Each wall is flat, endless, passes through zero and stands at right angles to its row. A trip goes straight from one point to another. List the walls that it crosses, first one first.

Walls:
(1): [ 25 -36]
(2): [ 7 23]
(3): [-49  17]
(4): [-20  -4]
(5): [ 1 22]
(6): [37 23]
(7): [14 22]
(8): [3 7]
(9): [-23  29]
(10): [27 30]
Trips:
[-16 -29] to [-32   4] -> 9, 1, 5
[ 6 40] to [18  7] -> 3, 9, 1
[95 -6] to [-14 -17] -> 2, 8, 7, 10, 6, 4, 3

Walls:
(1): [  7  26  18 -13 -15  79 -29  43]
(2): [-24 -27 -20 -61  25 -31 -43  63]
(3): [ 29 -43  40  12 -23 -47 -40  68]
(4): [-40  95 -10  74 -18 -34 -36  18]
(5): [ 14 -62  37   3 -13 -18 -70  12]
(6): [  5   4 -73  15  -9  61  29  80]
Trips:
[-41 -46   2  24   8  30 -46 -68] to [-93   9   9 -53  38  11  20 -28] -> 2, 5
[ 25 -10   2  56 -46  19 -17 -26] to [-13  -9  23  11  59  -3 -48  -9] -> 2, 1
[  2 -34 -32  65 -29   2 -40 -83] to [ -2  -5 -52   4 -12  42   8 -18] -> 6, 5, 4, 1
[ -9  38  59 -43 -21 -19 -31  -6] to [-75 -52  15  -9  -9 -20 -47  32] -> 1

Walls:
(1): [  3  -3   7  20  29 -17 -12   8 -46 -18  19 -55  23  -2]
(2): [  6   4   3   1  -6  14 -24 -20  -9   9 -18  19 -43  -5]
(3): [-31  11  22  -6 -27 -25  23 -20  33 -36  24  -2  53   7]
(4): [  2  23 -37 -13   1  29  77 -52 -73  53  14  36 -75  58]
(5): [ 31   3   7  16   5   1  -9 -34   6  54  -6 -16 -40  47]
(6): [-15  51  -2  -4 -10  68 -25 -11 -16 -39 -81 -34  26  -8]
Trips:
[ 11 -31  -7 -60 -70  17 -32 -69  10  18   5 -21   9 -41] to [  5 -23   9 -17  18 -23  63   1  16  -7 -33 -40 -47  31] -> 4, 6, 3, 2
[ 28  65  -5  39  43  24  17   8 -15   1  10  24  -3 -21] to [-37 -15  34 -18  -5   2  -8  17  24 -51  30 -31 -63 -14] -> 5, 4, 6, 3
[-26 -17  12 -54  47 -47  27  29 -31  38 -29  29 -33 -58] to [-32   2 -22 -66  -2   8   5  -1  -5   7   7  -4  43  16] -> 2, 3, 6
[-17 -13   0 -43   6  11  14  17  27 -26  21  -5 -16   1] to [ 48  54  -2 -31 -23  13 -23   7  41  -1  21  20  -1 -21] -> 2, 6
[-33  -4 -57  27 -20 -54 -17   5 -27 -38   9   9 -34 -39] to [ 37  64 -45 -19  22  43  63  46 -21  51  22  25 -26   7] -> 4, 1, 5
[-12 -72  29 -29  16  37   0  -7   8  14 -40  -5 -52 -45] to [ 14 -23 -38   3 -17 -41  -5  14  61  29  12 -24  13  -1] -> 6, 2, 3
[ 22   2  17 -95 -32  28  13 -16  10   2   5 -51  38  15] to [-31 -19  45  37  66 -29  20 -36  18   0   4  -8  42  23] -> 1, 5, 6
[ 43 -22  15  -5  30  -9 -64  -3  72   6  23   1  39  51] to [ 58 -18 -47 -20 -39  12  23 -39 -27  20  42 -15 -25   4] -> 3, 4, 2
[ 39   2   5 -46  20  28 -16 -27  28 -61  13  41  -1  54] to [-23   1 -12 -28   0  40  -2  33  53 -52  -3   1   5  19] -> 5, 4, 2

Walls:
(1): [ 24 -44  19 -71 -29  27  42  25  34 -22  18 -13 -30 -18  15  11  10  57
 -25 -80 -24 -12 -19 -34 -70 -48  18  -4 -13  79  -5 -42]
(2): [ 25  -1  11  -1 -44 -64  35 -69 -51  57   3 -12  -8  -3  -9  45 -24  47
  25 -16  34  47  28  40   9 -16   2 -33  55 -10 -34 -34]
(3): [-25  29 -11 -39  14  20  29  -4 -25  15 -15 -13  30 -16   7 -16 -43  11
   8  30  34  69 -40  -9  10 -36   1 -40  -6   0  -5 -15]
(4): [  1  -4   8  24   7   4  17  21  21 -75  45 -44 -32 -10  43  52 -24  27
 -57  13  -6 -25 -11   4 -11  29   7 -25 -29  38  15  38]
(5): [ -7  25  53  -5 -17  -3 -34   2 -54 -26  34  -8  32  21 -10 -15 -32  -8
 -36  28 -21  48  38  13  54  26 -34  -1   5 -46  19   6]
(6): [ 33  51  25  29 -54  19  58  21  -5   6 -47 -22 -32  40  37  71  29  23
  70  29  36  67   0 -15  -5 -15  10  53  63  22 -44  -2]
(7): [ 16  32  18 -27   9 -48  18  -9  37  20  45  -3  14 -22 -65  -9  21  38
  32  -8 -45  32  43  18 -52  27  23  -6   8 -22  32   6]
(8): [ 45  13  24 -28  21   5 -32 -36   5  10 -30 -27  -1 -28 -29  28  32  -6
  10 -49   7 -27  -8 -22 -22  27  -6  -1   4 -12  17  -1]
(9): [-33  -2  51  23 -13  -8   9 -35   4  37 -11  23   2  -8 -33  14  63  41
  28  27 -13  11  29  10 -62  31   2 -13 -44 -17  13 -72]
Trips:
[-27  14  30 -51 -38  20 -18 -26 -17   1  39  31 -16 -59 -50 -40  19  39
  13   4  44 -22 -37  50  -6 -24  29  28 -25   4 -42  29] to [ -5  23  15  17 -45   6 -83  32  -7 -19  34  57   0 -12   3 -42 -18 -28
  38 -73 -62   5  11  29 -35 -39 -13 -26  20 -59 -12  -2] -> 5, 3, 2, 8, 9, 1
[-22 -43 -24  14 -21  25 -13  25  26  30 -51 -52  24 -23   1 -17  20  27
 -74  12   2   4  35 -28  67  45 -42  19  20 -14  33 -27] to [-35 -44 -28 -56 -35 -40 -14   7   0  22 -25 -25 -36  -7  24 -13  16 -35
  12 -40 -33  -2  -8 -40  -2 -24  47   3 -19 -95  40  -2] -> 1, 5, 7
[-46  43 -34 -24 -45 -49 -50   9   2 -64  26 -25  48 -33 -17 -10  32  -6
  15  72 -44  33 -16 -72   8  29   9 -22  12   3  -9 -17] to [-15 -53   2 -24 -23 -20  33  11 -17  22 -52  42  34  39  11 -26  22 -15
  -9  39  26 -21 -57   4  -5  25 -15  10   1 -40  38 -15] -> 4, 7, 5
[  9  -4   1  -6  -8 -59 -13   4  30  -1   3  36 -40  54   3  14  -1  -8
 -89  -3  37 -28  57 -25   4  -8  41 -21  14  -4   8  20] to [-21  23  69 -26  36  24   4 -63 -34 -32 -11   8 -18  -5   5 -39 -40   1
 -28 -35   4 -17  53  59  41 -18 -40 -38 -14 -30  34   8] -> 1, 8, 3
